Rows are points. To make a cloud, some directions were put in groups of two or more. Within a group, all points are equally far from the middle, so they leave a hole (a ring in 2 directions, a hollow ball in 3). The other directions are filled evenly. Then the cloud was stretched, turned, moved and blurred a little. Count the holes, and give their numbers of directions, smallest first.

Cloud (13 x 2):
[-98 -291]
[-246 -77]
[180 0]
[-209 -89]
[272 -10]
[-37 -252]
[124 -32]
[83 212]
[119 -42]
[-118 -118]
[-74 100]
[118 -219]
[-230 -215]
Holes: 0

Cloud, 30 rows:
[-27 -228 265 57]
[-17 -197 265 134]
[126 -106 -99 166]
[-72 -158 272 134]
[190 89 -5 212]
[-148 185 233 118]
[212 -193 247 -192]
[-44 266 -46 65]
[-209 24 59 73]
[217 23 300 -1]
[291 -10 183 -78]
[155 -278 109 65]
[131 -129 -164 -213]
[292 28 153 -27]
[209 50 265 115]
[-2 -65 290 246]
[115 -89 -108 165]
[-96 -68 133 -302]
[-198 110 141 143]
[-116 -58 -108 -91]
[137 -180 -154 -81]
[47 91 360 129]
[-144 223 11 114]
[-86 168 -104 142]
[-58 226 -82 124]
[-81 -74 -127 -145]
[-25 279 -18 -34]
[-165 -49 -42 -71]
[-50 -99 288 207]
[183 -114 311 -185]
Holes: 2 (2, 2)

Cloud:
[124 45 -269 213 -19 56]
[173 103 186 221 71 -99]
[211 -119 96 -186 -40 -138]
[-218 225 -88 -54 151 16]
[72 -97 170 -217 170 -178]
[141 -16 71 -120 348 -111]
[-141 -160 -268 -78 70 29]
[194 223 -92 -75 235 104]
[-98 -12 -56 -116 44 -420]
[112 17 109 219 180 161]
[104 278 -233 71 70 -111]
[-44 102 149 321 44 -50]
[44 -123 148 -42 -47 -402]
[55 235 -168 -60 -61 201]
[8 103 -289 209 226 39]
[-29 -60 -291 -47 176 -372]
[-58 -40 256 79 -269 66]
[72 -14 -190 -257 273 -68]
[122 -101 -251 -193 226 -203]
[14 -47 -9 136 -171 -397]
[25 184 -108 -95 204 296]
[5 180 -160 -80 -199 -30]
[5 -266 -72 -68 156 105]
[-60 319 -161 -36 136 -2]
[-14 -106 90 39 275 179]
[-241 -156 46 16 -124 -140]
[-122 -55 -56 96 198 -398]
[-281 -101 41 37 58 -111]
[-96 36 81 -75 183 -369]
[-139 43 -83 -153 110 -340]
[171 -51 -170 -230 -54 -77]
[-251 99 -82 -122 127 -73]
[215 -152 -89 120 -73 56]
[128 -54 -34 69 -115 275]
[39 219 -249 -76 294 -66]
[33 -45 -270 -131 -15 -334]
[-30 202 -166 -51 169 284]
[157 -151 150 -153 16 -243]
[-135 -240 190 16 1 -72]
[-107 258 -42 35 -182 54]
[-152 54 -240 184 234 -59]
[96 130 -230 141 -101 -240]
[-285 53 101 -23 113 -29]
[-129 186 -190 161 58 175]
[178 -160 -285 -64 29 -228]
[-68 -27 -202 -19 268 217]
[247 131 74 -92 -42 113]
[126 -65 219 -183 -135 -77]
[-205 57 26 -164 87 -236]
[149 -17 -6 149 -41 271]
Holes: 3 (2, 2, 2)

Cloud:
[77 271 -29 -14 -105 273 80 99 -151]
[-201 -50 -28 -203 58 264 -85 -203 -245]
[397 105 100 320 11 207 -50 93 75]
[136 -62 -57 -136 -98 -55 -410 41 243]
[79 -55 64 -128 -69 47 301 -24 -21]
[358 3 229 -37 -304 152 101 0 256]
[170 1 -161 -208 295 165 -230 49 85]
[-6 305 104 -185 202 99 108 49 -21]
[87 -71 179 -118 0 14 -79 -80 392]
[143 -5 159 -55 -136 268 231 -18 -44]
[-89 -147 222 -143 -194 -21 -92 221 98]
[111 -251 -26 -297 -100 76 -146 -51 380]
[91 -131 -246 -252 -47 -119 -35 71 12]
[-288 77 -101 -131 207 159 -159 4 -303]
[-140 -161 -172 61 -15 195 -185 205 -175]
[163 106 -82 220 67 274 90 -65 140]
[-52 -17 -56 406 149 0 61 -80 61]
[96 -303 197 -17 44 169 -67 266 51]
[82 -96 -324 -140 -85 -145 -222 -50 256]
[-230 300 44 -251 -32 -6 110 -51 -129]
[-111 -85 29 114 35 270 -231 297 -143]
[81 -20 -5 -393 238 -28 -67 -73 -82]
[-19 -18 86 141 -110 43 -214 202 404]
[-132 48 177 208 46 236 333 15 -190]
[140 -67 70 112 301 55 -115 313 109]
[-26 -247 7 -270 106 47 -65 -173 185]
[157 105 35 -60 -63 -3 197 -226 331]
[-117 44 233 153 58 311 246 -53 -217]
[-142 -9 -51 -383 97 150 -71 6 -246]
[71 28 -235 -244 -33 0 22 71 465]
[135 2 -64 -209 88 -124 -226 183 221]
[168 41 -38 183 -42 311 142 128 332]
[202 67 277 110 -75 106 -186 81 352]
[-152 255 -77 -237 -101 89 -153 -149 143]
[112 -112 39 -337 160 270 -60 -51 -137]
[-26 -45 136 31 7 263 -153 -59 -305]
[209 -205 90 117 13 -11 56 329 -11]
[72 13 -122 -132 -18 278 228 162 -102]
[101 90 -76 -125 -15 266 261 238 -68]
[107 -354 -72 68 13 274 -148 139 -11]
[-37 206 -24 -201 -75 147 -92 -230 315]
[-14 -33 -73 73 -358 29 -65 31 -50]
[230 31 73 -307 4 15 -231 106 -72]
[54 18 -108 -238 49 83 24 149 438]
[170 44 56 -34 7 65 -227 -159 -44]
[310 50 23 -247 -193 -82 197 25 267]
[139 136 -97 -192 87 -25 -17 -273 -53]
[372 206 141 -198 -29 -63 28 114 -12]
[-217 111 92 249 -46 96 69 -29 -361]
[-206 111 -179 255 -55 118 22 -131 -48]
[-155 71 -226 -17 -149 1 -69 196 53]
[-298 -50 91 44 236 165 49 18 50]
[41 -30 -142 -33 -155 -6 -31 54 -201]
[-43 23 -223 -216 -1 195 11 207 149]
[-135 -36 -51 -3 -73 213 182 -223 -173]
[143 -83 -89 164 170 140 165 -100 218]
[141 58 223 86 -161 -159 41 21 -13]
[38 327 40 -184 -124 219 53 64 -97]
[25 88 -39 296 -147 -43 -45 175 253]
[94 21 -123 -262 -35 -108 170 -145 -40]
[-53 62 219 -135 -243 -18 -177 171 -101]
[152 65 87 -257 -19 276 -115 74 -247]
[-117 10 -188 -87 -96 91 -148 272 20]
[-117 -5 37 -315 -121 158 54 198 281]
[118 -191 37 136 -235 63 53 -18 150]
[-112 188 129 77 -159 76 335 -1 173]
[-60 218 15 275 -95 -39 -32 -160 100]
[-317 -154 -124 -223 -102 -177 -79 126 -50]
[12 -67 -251 -311 89 -183 -172 2 248]
[-100 -114 19 -126 201 -203 -104 -24 154]
[-328 -60 8 59 -45 150 -239 18 -95]
[105 -133 -303 -248 61 -62 -13 -87 269]
[236 85 -182 -27 2 -50 -98 258 233]
[-256 -92 9 -119 32 324 -64 -113 -41]
[54 -239 -21 -43 258 -105 -58 173 11]
[-210 198 16 162 4 132 14 -62 -371]
[-70 84 48 -202 40 304 148 -142 -236]
[90 100 -104 -90 22 -180 -6 -145 -159]
[233 -91 -249 -225 147 -11 -77 120 168]
[-34 61 30 311 112 103 235 -68 145]
[-34 319 -38 -100 231 -36 188 -134 -93]
[-356 -73 -72 53 -80 72 -250 57 -28]
[93 163 -53 -225 -60 14 -118 -323 234]
[411 195 116 -84 170 18 174 146 -41]
[-40 -63 210 -47 115 -105 -100 -23 -176]
[-370 -265 -39 -56 190 22 106 72 -172]
[137 67 204 45 -226 183 -127 79 -185]
[269 -289 -41 -54 170 268 -134 89 239]
[-181 -321 -161 27 -153 24 -241 -15 8]
[123 315 49 36 -54 19 -148 -38 73]
[-66 -318 -33 151 234 6 -225 -53 39]
Holes: 3 (2, 2, 3)

Cloud:
[6 73 125 -249 -60 166 188 468 147]
[-19 -380 -45 279 -151 206 1 66 -39]
[74 -18 154 -235 -106 123 280 -171 -148]
[49 -227 -36 -152 -239 294 -139 -185 293]
[-176 35 -327 154 -139 256 -39 -80 240]
[61 -183 25 -297 52 145 -200 -1 212]
[-254 -242 -99 158 -190 -136 -116 -130 207]
[-19 173 312 25 -76 85 -140 -81 36]
[-249 -85 -72 5 31 -49 -53 -383 73]
[7 -68 88 122 -19 -88 362 85 -4]
[4 -101 -354 -126 -179 205 92 -235 137]
[-46 -74 182 -337 -165 96 -24 -107 7]
[-138 227 170 -496 58 19 -8 69 -256]
[-159 -107 74 -60 -126 -164 27 -187 -161]
[245 -43 -16 -87 -185 -18 85 149 347]
[-181 -92 53 262 74 87 80 8 -218]
[-136 -167 100 -21 164 261 -19 262 84]
[2 -197 79 48 87 -121 -193 -133 -95]
[237 -209 191 79 -12 86 -52 142 -167]
[-209 -336 10 135 -49 55 -143 -251 -189]
[67 -73 -144 189 -101 240 -196 -31 -114]
[-108 114 -54 24 326 -38 -83 -105 -215]
[52 236 -12 -73 -35 294 119 280 -37]
[-126 -258 -57 -13 234 -3 79 -139 308]
[-50 11 86 -389 82 14 100 -10 254]
[-220 -43 113 -92 -34 138 -252 -119 77]
[124 -218 111 140 84 105 -116 194 -5]
[38 25 51 -25 56 285 -190 244 -48]
[148 -138 -16 -79 -287 -64 275 -103 309]
[-179 165 -178 -121 -8 -66 229 170 334]
[-109 -490 177 -52 67 -55 -128 101 127]
[208 61 170 -40 226 320 46 -164 -47]
[243 190 140 -70 -207 -16 9 135 96]
[12 -112 -135 -93 -299 -49 -41 223 233]
[-130 227 64 29 -66 -74 327 60 -140]
[112 -86 -297 -2 -99 85 239 -78 -5]
[197 -47 154 -208 -68 284 -67 -18 175]
[40 50 -109 -145 -76 192 191 -40 -322]
[-103 -129 51 274 -23 -57 86 193 -6]
[7 170 228 -388 -68 -27 -32 -22 -21]
[177 -186 -126 3 38 -57 -46 -205 34]
[156 -195 -133 -192 -33 29 -48 -25 383]
[-118 250 -38 -295 -88 30 161 -5 -133]
[-121 69 -177 -99 32 -273 50 -19 40]
[-449 -195 -55 -79 -86 -35 212 181 92]
[-160 -201 -18 -26 97 -226 46 -196 -58]
[-357 -34 -136 -173 -211 -159 40 20 143]
[159 -101 95 -46 8 256 -76 -54 321]
[65 -338 152 -45 -67 172 -119 86 -193]
[-181 -167 100 35 79 -51 -188 -273 -147]
[76 178 116 -272 -108 54 106 -225 -1]
[-136 12 84 144 30 -173 258 233 129]
[75 177 172 -117 -5 87 -217 46 138]
[-65 -49 26 211 -130 -137 168 270 156]
[250 -301 12 -97 -44 180 73 266 176]
[-33 -14 30 191 100 -136 232 36 201]
[-128 32 43 -445 76 115 112 24 -111]
[-254 19 102 -248 3 116 -79 -228 -141]
[-304 -25 142 70 -10 -149 -5 205 -96]
[-240 153 103 -113 -107 249 49 73 -220]
[46 171 104 73 44 -125 244 32 234]
[38 269 158 -93 -30 -44 303 -137 -22]
[25 -457 83 -73 32 266 172 -39 178]
[-155 -243 -344 311 -169 -3 -20 -281 2]
[-288 67 168 57 -84 192 -84 -74 -102]
[-236 61 -96 -218 -36 200 102 -144 31]
[-169 121 77 -121 -139 -95 -77 -175 -8]
[-233 -19 -121 -26 108 144 -80 292 340]
[30 -413 -2 -80 144 130 188 264 142]
[-127 -100 128 -131 100 231 218 24 34]
[-72 -157 -23 56 -31 133 298 5 -225]
[41 -13 3 -14 330 128 55 41 72]
[-70 -230 246 -22 -100 7 195 87 270]
[-172 156 -27 -86 -204 2 155 132 -245]
[-132 175 -91 -4 149 19 -224 -156 -102]
[73 -279 248 -179 -159 77 20 141 -133]
[-114 -139 158 -73 199 -86 150 -184 -74]
[-114 169 40 -83 212 273 -124 229 -227]
[59 -104 33 -30 79 249 -103 337 91]
[-185 110 -111 -115 200 24 89 42 277]
[-474 -218 -55 35 33 64 -18 -63 38]
[-138 -194 -77 56 -74 166 9 11 -346]
[-89 -73 152 206 67 8 -33 191 -229]
[-99 121 -110 41 -55 84 138 174 428]
[-141 -16 43 -134 251 -9 -304 -96 -106]
[-39 -156 1 -251 380 27 -49 -9 -19]
[213 -6 33 -260 -179 60 175 -99 -168]
[20 283 -64 7 -25 30 -138 -325 -112]
[-444 -40 -117 -57 -72 69 6 -142 138]
Holes: 2 (3, 4)
